Each row is a point. The last column is the point's height on a tilted bowl or saddle (a function of degree 2), plus a little noise. Along how many of its main directions does it bend up, bend down or stay straight?

Points (11 x 3):
[+1.03 +1.00 -0.32]
[+2.41 -0.10 -2.11]
[+2.92 -0.29 -3.15]
[+0.21 -0.51 +0.32]
[-0.13 -2.66 -1.28]
[+2.53 -0.34 -2.39]
[-1.50 +3.29 -1.72]
[+0.73 +1.01 +0.00]
[+0.04 -1.29 +0.14]
[-1.61 +0.80 +0.52]
[+0.13 -0.81 +0.29]
Directions: 0 up, 2 down, 0 straight

Points, 17 rows:
[-1.82 +1.47 +1.69 -0.24]
[-1.70 +1.77 +0.03 -2.66]
[-1.43 -1.37 -1.69 -0.48]
[+2.21 +0.64 +0.40 -0.27]
[+0.70 -0.08 -0.71 -0.39]
[+0.46 -0.89 +2.44 +0.94]
[+0.50 +0.57 +1.65 +0.47]
[-1.63 +0.91 -1.58 -3.11]
[+0.05 -2.37 +1.28 +0.34]
[-1.56 +0.15 -2.13 -2.23]
[+0.32 +3.10 -0.63 -2.31]
[+0.11 -0.50 -0.70 -0.42]
[-1.92 +0.97 +0.54 -1.87]
[+0.55 +0.09 +2.74 +1.62]
[-0.63 -0.44 -0.43 -0.91]
[-2.25 +0.34 +2.83 +1.44]
[+2.67 -3.83 -0.08 +1.09]
Directions: 1 up, 1 down, 1 straight

Points:
[-1.84 -0.75 +2.58 +2.33]
[+0.83 +0.75 +3.51 +1.60]
[-0.77 -0.89 +0.71 +1.51]
[+2.26 +0.18 +1.32 +1.72]
[-1.69 -0.92 -0.75 +1.07]
[-1.47 -0.89 +1.08 +1.65]
[+1.61 +0.48 +0.58 +1.44]
[+0.54 +1.46 +0.59 +0.79]
[-3.74 +2.86 -0.28 -1.24]
[+2.37 +0.00 -1.26 +1.92]
[-1.52 -1.35 -0.07 +1.37]
[-0.82 -0.45 -0.88 +1.07]
[-1.00 +0.17 +0.66 +1.10]
[-1.55 +0.16 -0.10 +0.90]
[+1.87 -0.65 -3.61 +2.09]
[+2.31 +1.32 -0.12 +1.55]
Directions: 1 up, 1 down, 1 straight

Points, 17 rows:
[-0.39 -0.29 +4.03 +1.71]
[-1.67 +1.37 -0.14 -2.27]
[+1.48 -1.75 +0.26 +0.26]
[-1.31 -2.11 +0.52 -2.56]
[-1.92 +0.52 -1.51 -1.41]
[+1.07 -0.75 -0.66 +0.92]
[-1.77 -0.22 -0.79 -2.12]
[+0.14 -0.50 -1.12 +0.43]
[-2.59 +0.30 -2.09 -1.21]
[+0.40 -0.69 +1.46 -0.91]
[+0.40 +1.10 -1.42 +1.69]
[-4.07 +0.46 +2.45 -2.60]
[-0.06 -1.14 -1.22 +0.22]
[-1.22 -0.21 +4.01 +1.47]
[+2.50 -1.35 +0.20 +1.48]
[-0.50 +0.43 -0.62 -0.74]
[+0.46 -0.75 -0.69 +0.12]
Directions: 1 up, 0 down, 2 straight

Points:
[-0.29 -0.31 +1.02 -0.66 -0.44]
[+1.78 -0.80 +0.40 +0.28 -1.02]
[-0.95 -2.81 -2.17 -2.79 -2.13]
[+0.71 +1.58 +0.62 -1.35 -0.44]
[-2.40 -1.00 -0.22 +2.35 -0.72]
[-0.50 +2.73 -2.51 +0.21 -0.43]
[-0.74 +1.21 -0.99 +0.26 -0.45]
[-0.57 -0.45 -0.84 -1.62 -0.32]
[+2.76 -0.50 +0.63 +0.19 -1.60]
[+0.72 -1.26 -2.54 +0.77 -1.31]
[+0.32 -1.27 +0.74 -1.62 -0.67]
[+1.55 +0.04 +1.86 -0.28 -1.46]
[+2.98 +1.49 +2.90 -0.52 -3.43]
[+1.45 +1.94 -0.26 -1.37 +0.16]
[-1.20 +0.70 +1.45 -0.05 -0.81]
[+0.26 +1.72 +1.47 -0.44 -1.14]
[+0.54 -0.29 +0.39 +1.40 -0.81]
[+1.65 +0.85 -2.82 +1.43 -1.00]
[-1.17 +0.09 +1.00 -0.05 -0.46]
[+1.55 +0.66 +1.12 -2.84 -1.13]
[+5.02 +0.22 +0.95 +0.42 -3.69]
[-0.83 -2.78 -0.61 -0.45 -0.61]
[+2.31 -0.38 +1.44 +2.75 -2.87]
Directions: 1 up, 3 down, 0 straight

Points:
[+2.47 -0.04 -0.29 -2.16 +0.11]
[-0.74 -0.01 -1.42 -0.39 -0.18]
[-0.34 -3.26 +1.74 +1.34 -2.41]
[-0.18 -0.95 -1.99 -0.50 -0.06]
[+1.57 +1.42 +1.29 +1.14 -0.97]
[-2.18 -1.45 +0.20 +0.72 -2.03]
[-0.59 -0.59 -1.43 -1.10 -0.15]
[+1.01 -1.34 +0.46 -1.21 -0.05]
[+2.64 +3.63 -1.01 -0.50 -1.39]
[+2.37 -0.37 -0.66 -0.22 +0.21]
[+1.32 +0.81 +0.37 -1.96 -0.01]
[-0.71 +0.21 -0.28 +1.55 -1.10]
[-0.93 +1.43 +4.02 -0.95 -3.32]
[-2.53 -1.22 +2.69 +0.59 -3.55]
[+0.35 -1.83 +1.53 +1.37 -1.30]
[-0.50 +0.93 +0.46 +0.93 -0.98]
[-0.91 +1.27 +1.11 +0.60 -1.44]
[-2.48 -1.74 -2.27 -1.26 -1.70]
[-1.34 +1.96 -1.08 -2.40 -1.17]
[+0.46 -1.85 -0.71 -2.03 -0.21]
[-0.76 +0.41 +2.67 -1.25 -1.79]
[+1.97 -2.90 +0.19 +0.24 -0.76]
Directions: 0 up, 4 down, 0 straight

Points:
[+2.51 +1.38 +0.63 -0.22 +2.18]
[+2.04 +0.16 +0.42 -2.70 +2.92]
[+0.50 -0.67 -0.24 -0.59 +0.59]
[+2.35 -2.12 +0.15 -1.59 +3.43]
[+2.67 +0.28 -3.87 +0.22 +3.25]
[-0.16 +3.12 +1.10 +0.33 +0.62]
[+0.41 -0.03 -0.24 +1.02 +0.35]
[+0.83 +0.03 -3.76 -2.84 +2.17]
[+1.67 -0.43 +2.88 +1.38 +1.20]
[-1.65 +3.12 +0.34 +0.44 +0.15]
[-0.70 -0.41 +1.36 -0.67 -0.17]
[+1.20 -0.08 +0.13 +0.36 +0.77]
[-1.65 +1.00 +0.70 -0.66 -0.52]
[+0.36 -0.22 -0.44 -0.19 +0.29]
[+2.51 +3.51 -0.23 -1.43 +2.64]
[+1.09 -2.37 +1.71 -0.93 +1.73]
[+0.52 +0.02 -0.49 +1.95 +0.80]
[+0.48 +0.37 +0.96 -0.77 +0.40]
[+1.00 +1.31 -1.23 -0.45 +0.65]
[-0.16 +0.85 +3.41 +1.00 +0.28]
[-0.44 -0.88 +0.50 +3.22 +0.80]
[+0.48 -0.29 +3.66 -0.12 +0.72]
[-0.28 +2.06 +1.76 +0.82 +0.34]
[-1.12 +1.95 +0.36 -0.06 -0.35]
[-0.71 -2.62 +0.35 -1.27 +1.13]
Directions: 3 up, 0 down, 1 straight

Points, 49 rows:
[+3.99 -0.24 -0.53 -0.24 -1.13 +0.22 +2.16]
[-2.64 +0.64 -0.41 +0.18 -0.64 -1.97 +1.32]
[-0.42 +1.36 +1.60 +2.63 +1.83 -2.39 +0.77]
[-1.48 +0.69 -1.77 +1.65 -2.63 +0.49 +1.55]
[+0.69 +1.98 -2.27 -3.37 -0.24 -1.87 +1.76]
[+1.70 -2.46 -1.44 -0.01 +0.33 -2.23 +2.01]
[-0.64 +4.29 +3.08 +1.57 -0.47 -1.56 +2.99]
[-0.42 -0.31 +0.49 +0.68 +0.36 -1.59 +0.53]
[-2.40 -0.32 -0.74 +1.57 +0.52 -1.24 +0.51]
[+1.63 -3.57 +1.25 +0.55 +1.63 +3.53 +1.62]
[-0.06 -0.35 +0.62 +0.58 +1.16 +3.70 +0.21]
[-3.07 -1.01 -0.61 -2.54 -2.25 +1.14 +3.53]
[+2.20 +2.59 +0.62 -1.20 -1.06 -2.23 +3.13]
[-1.43 +1.72 -1.31 -0.85 -1.09 +0.67 +1.61]
[+1.89 +1.48 +0.92 -1.21 +0.41 -2.15 +1.74]
[+1.47 -0.59 +0.50 -1.77 +0.46 -0.93 +1.10]
[-0.95 +1.82 +1.51 +0.61 -1.83 -1.29 +1.97]
[-2.04 -1.85 +1.45 -0.71 -0.44 +3.80 +2.12]
[+0.55 +0.47 +1.03 -0.55 -1.14 -0.65 +1.39]
[-1.51 -0.47 -0.69 +2.46 +2.43 -0.85 -0.10]
[+0.37 -0.47 +2.45 -1.30 -1.06 -2.31 +2.58]
[+0.61 -0.06 -1.62 -0.56 +0.64 -1.94 +0.67]
[-0.06 +0.41 +0.99 +0.76 -1.44 +2.60 +0.15]
[-0.72 +0.66 -0.24 -2.72 +1.46 -0.01 +0.25]
[-3.13 -0.18 +1.54 +2.78 -2.24 +1.31 +0.94]
[-0.13 -1.57 +1.23 +0.15 +0.41 -0.68 +0.81]
[-0.29 +0.05 -0.27 +0.90 +1.67 +0.45 -0.29]
[-0.60 +0.37 +0.62 -0.77 -0.01 +0.89 +0.62]
[-0.79 +1.32 -3.07 +1.23 +0.32 +1.48 +0.71]
[+0.53 +1.20 +1.99 -1.01 +0.75 +1.14 +1.03]
[-2.62 +0.96 -2.31 +1.33 +0.14 +0.57 +0.94]
[-3.33 +0.03 +0.26 +0.62 -2.01 +0.16 +2.09]
[+1.69 +0.82 +0.42 -0.28 +0.82 -1.13 +0.84]
[+1.81 +1.80 -2.57 +0.34 +0.58 +0.41 +1.02]
[+2.64 +2.47 +0.88 -0.11 +1.29 -1.41 +1.81]
[+0.48 +3.54 -0.79 +0.93 +0.30 +0.21 +1.07]
[+0.31 -1.14 -0.32 -1.54 -0.46 +0.76 +1.12]
[-1.90 +1.38 -0.61 -2.48 +0.70 -1.35 +0.35]
[-1.43 -2.16 -0.96 +0.54 +0.69 +1.22 +0.71]
[+1.85 -3.47 -0.71 -1.02 -1.77 -0.15 +3.05]
[-1.26 +0.29 +0.40 -0.71 -0.07 +1.71 +0.80]
[-0.51 +1.81 -0.11 +2.36 +1.12 +0.80 -0.36]
[-0.24 +0.86 +3.39 -2.01 +0.32 +1.43 +2.25]
[+1.56 -0.54 +1.45 +0.53 +0.71 +1.00 +0.41]
[-1.47 -0.07 -1.10 +0.29 +2.22 -0.85 -0.30]
[+1.95 -0.20 -1.08 +1.41 -1.50 -0.40 +1.09]
[+3.09 -0.10 -1.03 +0.60 -0.74 +1.22 +0.81]
[-1.71 +1.16 -0.02 -2.78 +3.63 -3.09 -1.86]
[-0.71 +0.48 -0.28 -0.69 +0.92 +0.23 +0.14]
Directions: 5 up, 1 down, 0 straight

Points, 46 rows:
[+1.24 +1.21 -2.18 +1.04 -0.65 -0.82 -0.69]
[-0.08 +0.16 -2.25 +1.25 +2.83 -0.15 -2.21]
[-0.25 -0.70 -2.14 +0.99 +2.15 -2.06 -1.22]
[+0.52 +0.97 +0.77 -1.68 +0.51 -3.14 +2.29]
[-2.04 +0.38 -1.76 +1.56 -0.39 +0.89 +0.81]
[+3.10 -0.93 +1.50 +0.78 -0.83 +2.46 -1.84]
[+0.77 +1.47 +1.35 +1.02 -2.65 -1.76 +0.96]
[-0.02 +2.65 +1.52 -1.12 +0.59 -0.03 +0.87]
[+0.23 +0.23 -0.73 +1.39 -1.32 +1.99 -0.64]
[-0.35 -1.25 -1.33 +0.43 -1.34 -2.11 +1.26]
[+1.21 +1.14 +2.77 -0.53 +1.36 +0.21 +0.17]
[-1.79 +0.43 -0.60 +0.52 -1.08 -0.23 +1.15]
[+0.08 +0.15 -1.85 -0.27 +0.63 +0.28 -1.09]
[-0.31 +2.83 +0.73 -5.02 +2.35 +0.30 +3.47]
[+1.83 -2.67 +2.13 +1.08 -0.48 -1.84 +1.92]
[+0.28 -1.40 +1.65 +1.82 +0.26 -0.72 +0.84]
[+0.06 -2.37 +2.48 -2.27 -1.07 +1.82 +0.62]
[-1.10 -0.71 +1.53 -0.06 -3.16 -1.71 +2.18]
[-0.59 +0.36 +1.18 +1.62 +0.31 +1.23 +0.51]
[-1.19 -0.35 +1.92 -0.25 -0.19 +1.13 +0.96]
[+0.15 -2.93 +3.62 +1.29 +0.73 +0.63 +1.12]
[-0.71 +0.60 +0.43 -1.24 -0.45 -1.72 +1.47]
[+1.49 -1.48 -3.85 +0.72 +1.13 +0.38 -3.29]
[+1.47 +3.06 +0.62 +0.65 -1.19 +1.29 -1.02]
[-3.05 -0.43 +0.96 +0.11 -1.38 -0.06 +2.84]
[+2.38 -1.14 -0.90 -0.96 -0.54 +0.27 -1.32]
[-2.02 -0.26 +0.60 -0.94 -0.61 +0.41 +1.60]
[+1.34 -1.45 -2.18 +2.81 -1.35 -2.95 +1.63]
[-1.20 -0.50 -0.40 +0.16 +0.62 +0.44 +0.26]
[+1.44 +1.93 -0.45 -1.57 -1.06 -0.88 -0.54]
[+1.65 +1.60 -0.58 -1.55 +1.03 -0.31 -0.62]
[-0.66 -1.27 -2.02 -1.25 +3.80 -2.70 -0.58]
[+0.67 -0.58 -0.19 +0.96 -2.22 -3.91 +2.79]
[-3.47 +0.61 -0.73 -1.49 +1.79 +4.12 +3.01]
[+0.30 -0.90 +0.91 +0.61 +1.38 +1.33 -0.82]
[+0.24 +0.66 +0.37 +2.14 +0.09 +3.55 -0.37]
[+1.93 -2.01 -0.56 -2.27 -0.29 +0.34 -0.64]
[-0.28 +1.30 -0.96 -0.18 +0.37 -1.21 +0.35]
[-0.29 -1.17 +1.16 +2.80 +2.09 -3.82 +1.17]
[-1.39 -1.11 +1.18 +1.18 -0.19 +0.48 +1.32]
[-0.36 -1.07 +0.26 -0.86 +0.92 +1.06 -0.23]
[-2.00 -0.05 -1.44 +0.56 -0.78 +1.84 +0.73]
[+1.67 +0.20 -1.50 -0.33 +0.37 -0.70 -1.07]
[-1.82 -3.00 +0.03 -1.13 +1.83 +0.13 +1.20]
[-0.04 +0.90 +2.91 +1.21 -0.30 -0.56 +1.27]
[-1.43 -0.08 +1.92 +1.30 +0.69 -1.09 +1.81]
Directions: 3 up, 1 down, 2 straight

Points:
[+3.39 -0.37 -2.21 +4.79 -0.90 +0.22 +0.00 -1.10 +2.29]
[-1.48 -0.42 +1.99 -0.57 -1.76 -3.56 -1.83 +3.44 +0.70]
[-1.86 -1.32 -1.70 -3.34 +0.69 -0.41 -0.55 +0.35 +1.54]
[+0.04 +2.10 -1.93 +0.76 -1.41 +2.01 -0.11 +1.90 -2.87]
[+1.25 +1.29 -0.03 -1.42 +0.32 +0.81 -0.83 -2.06 +0.31]
[+0.33 +0.02 +1.69 +1.28 +3.49 +0.10 -0.18 -0.66 +0.26]
[+2.12 -1.62 -1.78 -0.80 +0.49 +0.94 -0.07 +0.12 -0.32]
[-0.34 +0.33 +1.44 -1.78 +1.09 +1.13 -2.22 +0.36 -0.54]
[+0.49 +0.32 +1.51 +1.47 -0.75 +0.23 +0.07 +1.30 +0.24]
[-2.86 +1.24 -1.14 -1.05 +0.94 +1.04 +0.64 -2.55 -1.56]
[-0.66 +1.10 +0.92 -2.10 -1.23 +0.21 -1.05 +2.62 -1.90]
[-1.12 +0.71 +1.09 +1.32 -0.63 +1.01 -1.42 -1.10 -0.31]
[-2.71 -2.13 +1.83 +0.24 -0.45 +1.14 -1.05 -1.47 -2.15]
[+0.32 -1.08 -2.24 -0.96 +2.42 +1.20 -2.60 -0.58 +0.56]
[+2.51 +1.46 +1.12 +0.01 +1.28 -0.91 +0.57 +0.47 +0.05]
[+3.23 +1.74 -0.35 +0.05 -0.08 -0.73 -0.81 -0.49 +1.55]
[-0.16 +0.77 -2.75 +0.72 -0.73 +0.44 -0.77 -2.23 -0.46]
[+1.18 -1.58 +0.22 -0.20 -1.42 -0.44 -0.29 +0.43 +0.27]
[+0.79 -0.38 +0.26 -2.51 +0.94 -1.03 +0.18 -0.33 +1.03]
[-1.28 -1.72 +0.87 -0.75 -0.21 -4.66 -0.80 +3.69 +2.03]
[+0.15 -1.68 +3.70 +0.33 +2.91 -0.89 -0.38 -0.26 +0.40]
[-0.24 +1.65 +0.23 -1.42 +1.67 +1.92 -0.80 -0.62 -0.89]
[-0.73 +0.91 +1.72 -0.97 +0.77 -0.38 -1.09 -0.97 +0.73]
[+1.44 -1.40 +2.17 -1.97 +0.88 -1.72 -0.20 +0.74 +0.92]
[-1.34 -0.33 +1.79 -0.69 +1.49 -2.97 -1.71 +1.43 +1.92]
[-0.91 -1.00 +0.40 +0.72 +0.90 +1.49 +3.89 -3.40 -3.64]
[+2.65 +2.99 +0.48 -1.76 +0.19 +0.94 -0.65 -1.87 -0.07]
[-0.65 +0.67 +0.28 +0.61 -1.25 -0.36 -1.00 -1.93 -0.11]
[-1.37 -1.14 -0.73 +0.42 -1.95 +1.68 +0.45 +2.29 -3.39]
[+0.15 -1.42 +2.78 +1.08 -1.55 +1.31 -0.41 -1.68 +0.48]
[-0.01 -0.59 +1.00 -1.42 +0.44 +0.92 +2.63 -0.63 -1.81]
[-1.04 +0.86 +2.01 -0.70 -0.40 -1.68 +0.75 -0.67 +0.08]
[+1.74 +2.01 +1.21 -0.14 +4.38 +0.09 -1.53 +2.47 -1.41]
[-0.61 +1.33 +0.39 +1.58 +0.11 +0.90 -2.15 -0.41 +0.52]
[+0.03 -0.75 +1.22 +0.24 -2.55 -1.36 -2.07 -0.57 +0.52]
[-3.79 +0.59 +0.74 -3.10 -0.65 -0.45 -2.37 +0.30 -1.15]
[-0.34 -1.38 -2.83 +0.78 -0.73 -2.69 +0.34 +3.42 -0.58]
[-2.31 +2.87 +1.11 +1.27 -2.03 -1.31 -1.24 -0.81 -0.68]
[+1.71 -0.78 -2.15 +0.78 -1.38 -1.82 -1.02 +0.07 +0.91]
[-1.39 -1.19 -0.14 -2.20 -0.43 -0.83 -0.72 -0.02 +0.36]
[+0.12 +1.20 +0.69 -1.68 +0.69 -1.99 -2.37 +0.30 +2.55]
[+0.03 -0.98 +1.25 +1.87 +1.44 +0.54 -2.53 -0.89 +1.46]
[+0.75 +2.52 -0.59 -0.07 +1.93 +1.62 +1.09 +0.17 -1.21]
[+1.21 +2.48 +0.55 -0.03 +1.65 -1.97 -0.94 -0.55 +2.43]
[+0.66 +0.53 -0.82 +0.84 +0.39 +0.27 -2.36 +0.56 +0.52]
[+0.61 +0.24 +1.04 -2.88 -1.36 +2.42 -1.23 +0.34 -3.18]
[-3.12 +1.77 -3.63 -3.95 +0.93 +1.24 +1.88 -2.12 +0.21]
[-1.37 -0.06 +1.79 -0.59 -2.25 -0.59 -0.79 -1.33 -1.19]
[+2.90 +0.33 -1.19 -0.36 -2.42 -0.24 +0.65 -1.66 -0.01]
[-0.05 -1.73 +1.72 -0.05 +1.11 -2.20 -3.29 +0.33 +2.01]
[-0.41 -0.15 +1.52 +0.42 -0.02 -0.94 +1.27 +0.62 -0.31]
[+2.85 -0.39 -2.79 +1.39 +3.04 +2.95 -1.94 +0.47 -0.77]
[+0.16 +1.73 +1.57 -0.46 -0.35 +0.16 -1.94 +0.79 +0.20]
[-2.14 -2.22 -0.65 -0.01 -0.54 +0.77 -0.61 -1.57 -2.33]
[+2.54 -2.22 -1.77 -1.65 +0.04 +0.69 +0.79 -0.22 -0.27]
[-4.40 -0.92 +3.52 +1.58 -2.76 +1.85 +0.18 -0.70 -4.96]
[-1.27 -2.86 +2.84 -0.18 -0.73 -2.78 -0.35 +0.17 +0.76]
[+0.12 -0.41 +1.26 -0.14 +1.46 +0.70 -2.54 -0.52 +0.89]
[+0.47 -0.68 -0.74 -0.81 +2.09 -1.21 +3.14 +0.19 -0.52]
[-0.10 -2.24 -0.78 -2.70 -4.15 -1.00 -0.19 +0.49 -0.97]
[-2.17 +0.87 +0.09 -0.56 +0.40 -0.10 -0.83 +1.95 -1.27]
[+0.57 +0.47 -1.42 -1.31 -0.22 +2.09 +2.59 +1.04 -2.68]
[-0.54 +1.49 -3.02 -2.17 +1.47 +0.67 +1.33 +0.32 +0.10]
[-1.03 +0.75 -1.08 +1.16 +1.35 +0.90 +0.97 -0.49 -1.15]
[-0.38 -0.46 +0.67 +0.07 -1.26 -1.12 -1.20 -1.03 +0.33]
[-1.55 +1.35 -1.39 -0.72 -0.21 -1.02 -1.36 -0.02 +0.43]
[-3.64 -0.73 -0.97 +0.03 +1.05 +0.72 +1.06 -1.08 -2.56]
[+0.35 -0.62 -1.96 -0.13 -0.83 +0.11 +0.33 +3.44 -1.58]
[-0.44 -1.16 +1.27 +0.41 +1.75 +0.60 +0.42 +0.70 -0.63]
[+1.01 +0.85 +0.71 -0.39 -1.61 +0.35 -2.53 +1.26 -0.19]
Directions: 2 up, 3 down, 3 straight
